Each row of a before or after table is a point. One or more steps were done to the points. Then noise was added and the rows were shuffled. The steps act on how far a point lies along the listed directions, d1 being the first. Name the steps. A step turns or swaps two directions, mirrors them in a line or flattens them onto one, adds a multiple of one to another, or multiplies one. Angles are multiples of 10 degrees, from the lower direction toward the higher: turns from -170 to 170, lines from 10 to 170 but not 90. Use the fewest steps. Two steps may share a direction if one is a turn and the other turns, adds or multiplies; they go together, in the order done. Otherwise the lowest direction goes first.
In the rows, 128 means zero.

Directions:
(1): [ 88 151 128]
(2): [145 158 160]
(3): [144 155  94]
Before:
[[131 134 124]
 [130 122 132]
 [100 121 115]
 [129 131 110]
 [120 114 136]
 [104 133 124]
 [168 105 122]
 [112 145 112]
 [ 99 144 142]
 [118 135 148]
 [139 127 143]
 [136 156 131]
 [136 115 118]]
After:
[[123 116 124]
 [135 171 168]
 [133 133 124]
 [161 189 206]
 [114 162 154]
 [122 137 111]
 [133 106 125]
 [143 181 155]
 [105 102  91]
 [ 90  40  34]
 [149 147 172]
 [167 157 145]
 [115 116 136]]
Steps: turn d1 and d2 by 70 degrees; multiply d2 by 3

Directions:
(1): [107 182 130 126 116 158]
(2): [105 136  93  88 151 108]
(3): [168 160 140 114 120  92]
(4): [158 141  95 154 163 144]
(5): [153 116  97 105  89 152]
Before (8 x 6):
[[ 84 123 145 126 118 133]
 [109 163 140 149 119 161]
 [153 119 154 133  98 137]
 [108 124 162 142 135 139]
 [153  56  50 115 157 171]
 [133 154 144 130 134 117]
 [121 139 129 148 127 117]
 [156  83  48  91 107 139]]
After:
[[121 166 137 126 186  56]
 [128 124 112 142 113 132]
 [180 183 130 101 176  67]
 [120 120 138 106  92 119]
 [122 115 118 135 130 153]
 [147 132 138 141 105 135]
 [122 126 166 155 128 141]
 [140 118 139 116  95 147]]
Steps: flatten d1 and d2 onto the line at 100 degrees; turn d3 and d4 by 20 degrees; turn d3 and d5 by -160 degrees

Directions:
(1): [118 116 150 115 146  79 131 172 158]
(2): [115  77 131 140  84  99 112 111 109]
(3): [168 103 131 155 112 161 120 173 139]
(4): [133 168 123 114  93 111 126 164  85]
(5): [138 102 120 126 179 125 118 139  75]
Before:
[[ 80 131 124 106 120  90 123  65 193]
 [ 71 142 139 105 162 105 148  77 188]
 [111 101 124 104  95 108 112 115 101]
 [ 90 118 135 113 157  91 118  89 177]
 [135 101 110 162  68 153  96 104 117]
 [136  77 127 140  65 140 119 105 132]
 [134  89 154 145 147 109 109 149 120]
 [ 98 133 120 113 164 123 138 124 168]
 [151  97 122 148  83 130 101 130 137]
 [135  91 118 149  89 133 126 117 117]
 [ 87 126 145 111 153 124 136  64 145]
 [129 117 119 153 102 127 129 147  98]
 [ 99 151 135 112 150 116 159  76 168]
 [109 137 149 104 113  98 136 159 140]]
After, 14 rows:
[[157 121 119 136  96 120 101 152  95]
 [138 119 117 130 104 110 127 161  86]
 [138 115 115 138 123 104  92 174  67]
 [ 97 122 111 122 128 139 133  80 152]
 [122 162 128 119 103 169 136 118 131]
 [ 88 141 113 112 111 111 109  52 124]
 [ 85 127 142 107 145 101 125  73 110]
 [122 160 125  89 106 114 125 152 101]
 [141 109 122 120  94 111 110 157  60]
 [ 75 135 113 118 138 135 130  36 121]
 [ 95 145  92 106 123 118 109  45  83]
 [105 128 119 119 156 122 148  57 119]
 [123 134 152 142  79 114 117 134 141]
 [135 141 123 140 115 126 135 175 115]]
Steps: turn d1 and d5 by -120 degrees; turn d2 and d4 by 70 degrees; turn d2 and d3 by -20 degrees

Directions:
(1): [165 109  75 130 154 103 117 103 108 116  95 151]
(2): [148 113 135 163 144 158 153 176 145 151  89 147]
(3): [153 182 168 128 150 103 149 114 101 141 102 114]
(4): [151 166 102 110  99 160 136 156 118  77 116 114]
(5): [162 140 117 152 135  88 128 168 130 126 186 133]
Before (14 x 12):
[[133  99 129 136 147  93 122 100 116 156 129 144]
 [138 114 124 147 158  78 118  92 108 143 153 125]
 [147 138 134 130 142 125 134 115 120 147  94 136]
 [106 111 140 116 109 169 130 143 147 130 135 119]
 [139 136 135 142 158  96 133 107 123 149 122 138]
 [128 151 135 108  82 151 131 141 119 105 124 101]
 [130 113 124 136 151 103 121 130 144 159 128 149]
 [169 115  96 137 141 129 130 144 102 103 108 136]
 [108 130 111 103 140 124 117  92 129 123 119 124]
 [137 136 118 112 122 143 122 112 125 107 105 125]
 [133 129 141 115 157 110 133 105 119 141 130 135]
 [127 153 134 124 117 161 126 104 125 110 134 119]
 [ 69 118 150 114  82 184 126 124 151 118 135 119]
 [140  96 111 152 149 105 127 118 131 155 134 145]]
After (14 x 12):
[[ 83 149 192 111  87 185 145 169 157 137 164  93]
 [165 136  92 118 129 125 116 117 117  96 110 132]
 [119 166 166 122  71 151 139 181 136 116 169  89]
 [ 37 181 227 109  39 210 148 173 169 120 193  74]
 [146  83  93 124 157  90 111  65  99 140  90 156]
 [210  87  40 148 181  94 119 118  81 101  72 165]
 [135 116 118 108 157 114 124  94 117 131 118 140]
 [158 126  97 124 144 121 122 103 111 128  82 145]
 [142 113 102 135 162 102 121  87 117 136  97 150]
 [131 133  82 102 147 113 111  90 116 104 116 128]
 [127 165 146 129 106 160 128 129 132 109 162 111]
 [129 104 110 123 155 109 116 102 133 157  94 157]
 [151  80  80 142 167  98 119  80 114 146  86 158]
 [149  84  85 143 173  72 107  59  96 134 112 144]]
Steps: multiply d1 by 3; turn d4 and d5 by 40 degrees; turn d2 and d5 by -20 degrees; multiply d3 by 0.4

Directions:
(1): [ 94 154 110 126 106  99  81 123  86 129 155 101 165 133 125  87 158 133]
(2): [153 171 163 114 124 114 123 134 156 141 181  96 120 104 159 117  80 134]
Before (8 x 18):
[[112 156 150 128 106  91  79 111 107 128 157  82 151 108 145  83 144 150]
 [151 113 131 119 152 140 166 140 142 119  94 152 120 143 114 149 127 129]
 [140 136 142 116 130 132 141 125 122 131 137 119 124 114 123 136 116 137]
 [145  54 111 124 143 169 185 122 140 106  44 183  98 134 108 182 112 100]
 [135 129 117 135 113 122 132 122 129 137 152 128 126 132 124 118 132 132]
 [143 196 183  98  97 103 105 164 145 144 202  64 136 106 171 100  61 132]
 [145  90 132 108 144 171 168 118 166 135  76 183 105 135 126 159 120 107]
 [120 175 142 113 128 107  91 133 111 129 157  97 148 113 146  90 123 146]]
After:
[[103 146 141 133 106  92  72 108  97 126 148  84 159 115 137  84 154 149]
 [175  79 142 113 142 170 192 128 172 115  75 168  79 111 133 188  65 103]
 [102 159 122 120 127 107  87 127  88 124 136 111 157 128 131  90 150 142]
 [157 120 134 115 151 140 165 143 147 122  99 151 116 138 117 149 121 129]
 [134 130 114 136 113 121 134 123 127 141 151 128 127 136 122 118 131 133]
 [ 56 121  91 126  88 111  77 145  50 112 104 114 183 165 101  90 192 121]
 [151  94 136 110 145 171 168 117 172 135  82 181 105 130 130 160 110 106]
 [127 120 124 117 132 132 135 119 106 127 118 123 134 124 110 135 141 134]]
Steps: mirror d1 and d2 in the line at 20 degrees

Directions:
(1): [180 117 105  86 123 102 164 150  71 114 144 142 118 138 149 109 167 134
  85 116 127  94 129 118]
(2): [111 145 104 157 133  80 102 148 148 150 115 131 145 142 164  99 129 127
  81 156 185 127  90 151]
(3): [153 156 119 137 134 136 160  94 161 105  95 186 174 101 105  96 137  97
 120 157 114 106 143 134]
(4): [157 116  70 103 106 104  83  85 158 126 128 112 118 152 136 114 147  90
 162 119 141 144 149  90]
(5): [138 148 175 108 146  95 137 111 122 105 117  83  96  97 162  94 126 120
 181 165 133  99 114 144]
Before:
[[139  98 116  91 107 129  79  90 163 115 145 112 110 143 127 130 129 110
  188 133 123 147 132  90]
 [ 87 103  86 132 109 133  61 160 132 173 156  98 118 185 141 169 118 136
   86  75 144 184 113 113]
 [109 126 118 156 124 171 129 152 123 148 153 142 117 151  91 173 115 133
  123  83 111 151 138 115]
 [138 141 117 151 154 107 141 160 120 124 122 173 168 138 129  98 131 130
   74 151 159 108 107 149]
 [161 120 111 141 115 124 136 117 120 124 134 158 143 134 105 122 146 117
  115 119 107 139 131 120]
 [ 98 135 119 140 118 102  67 106 178 149 130  86 115 126 154 120 113 108
  162 126 158 156 121 125]
 [128 114 120  99 126  92 111 162  90 133 145  66  80 152 185 110 144 143
  138 125 173 116 124 120]
 [ 97 117 185 126 139 152 116 134 137 157 126  97 112 115 123 170 100 147
  159 117 126 161 125 130]
 [145  80 124  91 107 126 105 167  79 133 172 104  85 158 116 144 150 163
  122  73 107 135 142 112]
 [ 89 144 119 188 133 163 118 137 172 159  99 176 183 143  92 169  85 153
   81 118 133 172 106 149]]
After:
[[ 30 134 191 173 145 161 102 185 130 168 139  88 122 133 139 177  74 173
   99 113 130 168  83 170]
 [110 149 152 162 166 101 125 150 140 124 112 133 150 121 137  98 110 131
  120 168 166 114  92 161]
 [143 128 132 141 118 115 104  90 146 126 124 113 119 127 118 117 133 105
  171 134 119 150 126 120]
 [ 98 127 176 120 148 117 157 204  60 136 142  83  88 127 176 123 124 180
  102 136 161 101 106 160]
 [107 148 140 167 132 169 126 118 162 131 125 139 128 123  89 151 104 107
  163 113 112 146 139 123]
 [ 89 152 122 192 134 158 112 122 187 154  93 169 184 135  90 161  83 144
  103 127 134 172 106 149]
 [ 97 109 112 137 117 123 107 188  96 165 165 118 120 153 148 157 125 165
   63  81 149 148 113 130]
 [138 116 138 116 128 163 155 140 123 149 126 169 152 126 103 160 132 139
   95 104 113 144 142 120]
 [116 120 190 122 135 133 115 138 121 119 134  94  91 104 112 124 120 149
  178 125  98 121 132 149]
 [137  78 107  87 100 134  86 130 120 128 167 114  98 166 125 154 139 135
  147 108 125 151 128  85]]
Steps: swap d1 and d5; add -1 times d2 to d3; turn d3 and d4 by 60 degrees

Directions:
(1): [156 143 138 123 117 148 138 125 140 113 132  99 127 161 130 147 121  63
 148 121 111 123 138 116 138 186 170 118 136  96 201 105 110 171 196 135
 156 142 122 135 151 140 147 123 173 152 146 157]
(2): [123 141 102 111 145 149 118 109 110 124 162 124 133  96  69 106 113 130
  95 171  93 105 140 112 100 191  90 118 139 126 118  71 140 102 129 107
 147 125 190 151 166 125 111 118 100 173 121 118]
(3): [145  92 132 112 128 125 123 106 180 139 158  80 140 110 189  92 147  93
 110 145  68 125 125 108 104 118 151 137 138 132  59 142  98 151 115 111
 111 128 122 143  97 138  87 129 155 173 129 146]
(4): [116 126 151  84 142 164 153 145 126 105 164 121 143 106 191 155 151 112
 143 134 169 141 124 145 166 139 104 102 188 115 125 116 114 144  92 113
 150 128 122 148 185  88  81 115 111  87 141 116]
Before (9 x 48):
[[ 96 145 133 125 133 142 127 146 103 118 139 141 135  99 110 127 125 145
  129 139 147 131 136 144 140 170  97 114 138 134 148  96 148 119 104 123
  148 113 159 133 169 107 126 117  88 127 144 120]
 [140 138 111 137 124 137 128 111 132 133 120 124 109 140  82 116 115  98
  118 123  87 117 135 120 103 159 148 131 112 131 148 113 133 148 177 135
  119 127 144 125 133 148 151 152 153 170 130 150]
 [ 92 101 135 110 141 126 134 121 134 138 156 126 147  81 188  93 152 172
  112 144 147 127 113 132 122  68  88 137 155 155  14 165 109 107  47 104
   93 124 127 129 112 104  57 127  74 105 115 105]
 [130 107 122 101 139 130 134 131 125 136 157 117 148 119 151 110 145 124
  105 137 114 122 117 113 123 115 117 121 156 152  72 128 127 109  93 117
  116 122 150 148 120 109  83 128 122 134 137 111]
 [130 144 154 127 118 121 135 125 133 124 111 129 120 164 135 147 123  92
  143 107 143 124 134 135 161 124 140 124 153 119 181 143 125 155 172 141
  158 139  96 128 152 150 139 122 158  91 166 133]
 [141 170 128 136 126 151 115 123 111 138 110 130 116 164  84 155 104 105
  149 110 128 123 118 119 135 174 149 121 113 116 213 118 134 155 182 144
  154 128 131 135 133 137 160 127 152 132 130 134]
 [121 134 124 136 131 110 117 130 128 138 133 128 117 119 101 123 122 148
  116 121 125 118 133 118 103 123 110 124 122 137 123 127 142 117 109 119
  127 129 144 128 124 120 123 113 105 133 130 126]
 [131  84 142 118 129  92 127 120 170 156 135 128 139  98 178  98 157 144
  110 120 122 133 110 148 106  48 118 144 123 158  27 183 119 124  62 126
   74 112  87 124  79 120 105 119 131 118 127 122]
 [130 148 117 157 123 104 102 112 113 154 100 146 114 131  69 123  94 164
  113 133 107 104 140 117 130 137 137 143  82 126 129 134 163 103 132 136
  113 130 141 105  89 143 159 125 110 149 135 127]]
After:
[[136 120 144 153 106 108 112 132 155 134 124  99 131 134 136 108 126 101
  136 123  88 132 140 122 118 161 169 140 103 128 144 134 120 155 154 135
  120 122 119 127 103 148 148 130 149 177 146 163]
 [131 157 136 153 122 114 115 132  99 141  96 160 112 145  89 157  99 147
  143 115 159 119 140 136 165 144 142 129 102 105 181 133 156 120 144 148
  132 135 118 107 121 132 169 121 117 112 150 124]
 [123 164 101 132 141 141  93 105  98 155 128 139 125 123  45 118  97 143
  108 144 104 109 124 110  97 178 111 134 104 142 147 103 149 110 144 126
  146 117 172 146 121 138 138 131 115 162 111 112]
 [115 127 112 122 137 104 110  94 129 141 136 137 126 109  80  93 115 145
   87 154  88 107 134 119 108 119  89 134 141 152  87 122 143  97 121 125
  136 125 155 142 139 150 117 123 113 140 139 111]
 [121 154 113 118 136 161 141 129 102 114 135 143 111 125  71 139 117 129
  123 129 134 121 132 135 128 168 109 115 138 126 163  94 147 125 154 129
  135 127 159 126 181 121 134 148 116 129 133 128]
 [146 109 144 105 125 137 147 145 129 122 140 113 146 155 183 138 149  89
  137 107 138 132 116 122 153 119 156 116 164 128 119 140 120 147 129 134
  124 137 115 139 123 109 101 129 155 112 149 128]
 [129 136 140 139 117 112 129 136 131 128 116 123 116 147 125 145 127 124
  143 100 137 122 129 123 127 122 141 124 123 122 163 141 128 144 134 132
  129 135 116 122 124 122 137 110 127 116 135 140]
 [119 105 163 107 127 116 156 150 147 132 123 150 142 120 204 153 160 132
  153  96 195 149 110 174 157  57 111 120 154 132 101 180 124 146  71 136
  103 122  61 124 132  89 115 113 129  51 149 117]
 [123 110 166 126 112 124 155 138 160 128 125 100 141 140 242 135 161 105
  164  90 174 142 108 136 161  66 168 139 155 120  95 200  74 173 112 136
   98 147  60 119 108 121  94 135 147  80 137 144]]
Steps: swap d1 and d2; swap d3 and d4
